Each row is a point. The points of each table are mixes of a few directions, plus a little noise. How many directions does each table use, and how many do they share? Where both have some left over, give the other angles between the two spaces (their principal angles), to ten degrees, smallest first.

First, 5 rows:
[[ 0.0 -0.9  1.0]
 [ 6.5  2.1  2.3]
 [ 1.3 -4.0  5.3]
 [ 1.6  6.6 -6.0]
 [-9.1 -3.6 -2.7]]
Second, 7 rows:
[[ -2.7   3.0  -5.4]
 [  2.6  -2.7   4.9]
 [ -5.5   6.1 -10.8]
 [  3.0  -3.4   5.7]
 [  2.1  -2.5   4.0]
 [ -1.8   1.8  -3.5]
 [  2.4  -2.7   4.7]]
Directions: first 2, second 1, shared 1

First:
[[-2.1  3.0 -2.2  3.5]
 [-7.5 -7.1 -3.0  3.5]
 [-2.8 -0.5 -1.8  2.5]
 [-5.5 -7.9 -1.5  1.2]
 [ 6.3  2.1  3.6 -5.1]
 [ 3.2  3.9  1.1 -1.1]
 [ 8.3  6.6  3.7 -4.6]]
Second, 6 rows:
[[-4.7 -5.4 -5.0 -3.7]
 [ 5.5  7.8  1.9 -1.0]
 [-1.8 -3.4  2.2  4.2]
 [ 5.2  6.6  3.7  1.7]
 [-6.2 -7.6 -5.0 -3.2]
 [ 2.0  2.1  2.2  1.6]]
Directions: first 2, second 2, shared 1; angles 80

First, 10 rows:
[[ -0.5   4.9  -3.1   2.6   4.0  -6.2   2.2   1.5]
 [  2.3   4.3   0.7   3.6   4.4  -0.6  -3.2   1.5]
 [ -2.2  -3.5  -1.2   0.0  -6.1   1.9  -1.1  -3.7]
 [ -4.1  -5.1  -2.5  -3.2  -7.0  -0.4   4.0  -3.2]
 [  3.3   3.8   2.0   9.1   0.7   4.2 -12.5  -1.8]
 [  0.0   4.3  -2.2   2.8   3.5  -4.5   1.0   1.3]
 [  1.2  -8.6   6.5  -7.2  -4.1  10.3  -1.4  -0.7]
 [ -5.3  -0.3  -7.2   0.7  -5.1  -7.6   6.3  -2.7]
 [  3.9   1.7   5.1  -6.6  10.2   0.7   4.9   7.0]
 [  0.5  -1.7   1.5  -1.7  -0.2   2.1   0.2   0.3]]
Second (7 x 8):
[[-2.8  3.0 -0.9  2.3 -5.2 -5.1  1.0 -5.7]
 [ 0.9  1.8 -3.8  4.9  7.4 -2.4 -3.4  5.0]
 [-2.1 -7.5 -3.8 -6.9  2.7  0.1  7.2  5.6]
 [-1.9  1.2  0.9  1.7  5.8 -5.1 -4.6  1.3]
 [ 0.5 -0.5  5.1 -1.6  3.6  0.9 -4.2  0.6]
 [ 0.7  3.7  5.6  1.5 -4.1  0.3 -4.2 -5.9]
 [ 5.0 -1.8 -3.1 -1.8 -9.8 11.3  7.8 -0.8]]
Directions: first 3, second 4, shared 2; angles 50

First (11 x 11):
[[  1.7   0.5   0.0   2.7  -1.0   2.7  -0.3   0.7  -0.8   6.4   5.7]
 [  6.8   2.0   0.4   1.9  -2.4   4.6   4.8   4.4  -3.9   6.7   3.0]
 [ -8.2  -2.1   5.3  -2.7   6.2 -11.8  -7.9  -1.0   3.6  -1.9  -6.7]
 [ -2.6  -0.2   1.0  -0.6   0.1  -2.6   0.0   2.0   0.6  -4.9  -3.6]
 [ -3.6  -2.5  -2.5   3.0  -1.9  -2.7  -0.2  -0.5  -0.8  -9.7  -2.6]
 [  6.3   2.7  -0.1   1.3  -3.1   6.9   5.1   4.3  -2.4   6.1   4.6]
 [ -2.3  -2.4   2.4  -4.2   5.1 -10.4  -2.6  -2.4  -0.6  -5.3 -11.5]
 [ -6.4  -3.1  -0.2   3.6   1.2  -5.4  -6.1  -2.8   1.5  -2.4   1.3]
 [  5.4   3.4  -1.8  -1.2  -3.5   9.1   6.4   2.8  -0.6   1.6   3.3]
 [  8.0   0.4  -5.2   0.9  -1.3   8.4   2.0  -7.0  -2.2   9.1   8.3]
 [ -5.2   1.5   0.6  -4.6   1.0   1.0  -1.0  -0.4   5.5  -5.8  -1.8]]
Second (11 x 11):
[[ -1.4   1.8  -3.7   0.8   2.6   9.4  -4.1  -2.1   2.7  -2.4  -6.2]
 [ -1.2   3.2   3.5  -0.9  -7.8  -1.1  10.9  12.0  -0.2  -1.3   8.7]
 [  2.9 -10.2   1.5  -1.8  -3.8  -5.4  -7.4  -4.3   0.0   5.0  -0.3]
 [ -1.7   0.3  -2.0   1.4   3.2   0.6  -5.7  -4.2   1.1  -0.9  -9.7]
 [  3.0   0.4   4.2  -2.5  -0.6  -2.8   7.1   4.7  -2.0  -2.7  10.8]
 [  0.1  -2.1   3.1  -4.9   0.0  -6.2  12.8   9.5  -5.8  -0.9   7.2]
 [  1.8  -6.9   3.9  -1.6  -2.7  -9.0  -4.8  -1.9  -0.2   0.6  -0.9]
 [  0.7   3.1  -3.4   1.1   4.4   8.1  -1.9  -4.3   1.3  -0.4   0.0]
 [ -1.1   7.4  -2.0   4.5   2.1   0.6  -0.1  -3.7   1.1   1.4  -0.2]
 [ -1.7   1.1  -4.6   1.5   0.5   3.1  -0.3  -1.9  -0.7   4.7  -3.8]
 [ -0.6   2.2  -0.4   1.9   2.6   2.2  -5.6  -3.9   2.9  -2.9  -5.7]]
Directions: first 5, second 6, shared 2; angles 50, 60, 90

First:
[[ -1.5  -0.1   4.4  -2.8   3.7  -4.8   3.0   3.7   2.3   1.5   3.9  -1.3
   -7.0  -2.1]
 [  2.2  -3.4   4.8  -0.8  -1.8  -2.1  -4.1   1.6  -6.5  -0.8  -0.4   4.3
    2.6   0.3]
 [  0.1 -10.0  -1.1   0.7   7.2  -0.5  -5.1  -2.5   2.5  -2.9   1.3   1.3
   15.3   3.5]
 [ -1.3   0.9  -1.8   0.1   1.6   1.9  -0.7   1.0   2.5  -0.2   2.6   4.9
    5.3  -4.6]
 [ -1.1  -1.0  -4.8   0.3   8.2  -3.3   5.1  -1.0   3.1   2.7  -0.5 -14.3
  -11.9   8.1]
 [ -0.6   3.0  -2.3   0.8  -2.2   3.2   0.2  -0.5   1.3  -0.2   0.0   2.9
    2.5  -3.0]
 [  0.8   9.5   5.7  -0.6 -14.8   1.4   5.0  -1.5  -0.5   0.2  -4.8  -1.3
  -11.6  -2.1]
 [  1.4   1.1  -5.0   2.3  -1.8   4.2  -3.4  -0.9  -4.7  -0.2  -2.0   3.5
    4.9  -0.1]]
Second, 9 rows:
[[  3.1   0.3   7.4  -1.7  -7.5   0.9  -7.3  -3.0   4.3  -2.0  -3.3  -1.9
   -8.3  -8.8]
 [ -2.4   2.6  -7.2   0.8   7.3  -1.0   6.3   4.5  -5.0   3.8   3.2   0.1
   -1.2   5.0]
 [  1.1  -0.9  -6.6   2.0   4.5   2.3  -3.7   0.6  -3.7   0.9   0.1   0.5
    2.2   0.4]
 [ -1.6   0.8   7.5  -1.9  -5.9  -0.9   3.2  -3.3  10.2  -2.6  -0.3  -1.6
    0.3  -3.0]
 [ -3.0   3.5 -11.3   2.4   6.7   3.4   5.0   3.6  -4.0   2.8   3.4   5.4
    8.0   2.7]
 [ -1.7   0.8  10.4  -3.4  -4.3  -4.5   4.8   2.7   1.7  -0.6   3.1   4.9
   -0.2  -2.9]
 [  5.1  -0.9  -2.5   3.1  -6.5   3.6  -6.6  -4.3  -8.7  -0.9  -8.5  -4.0
   -2.0   4.9]
 [  0.8  -5.9  11.0  -3.1  -1.7  -4.1  -3.6  -1.8   6.5  -3.1   0.5  -0.5
    0.9  -3.7]
 [ -1.6  -0.5  -7.9   1.8   7.7   0.9   2.3   0.8  -1.2   2.0   1.4  -3.1
    1.0   5.0]]
Directions: first 5, second 6, shared 5
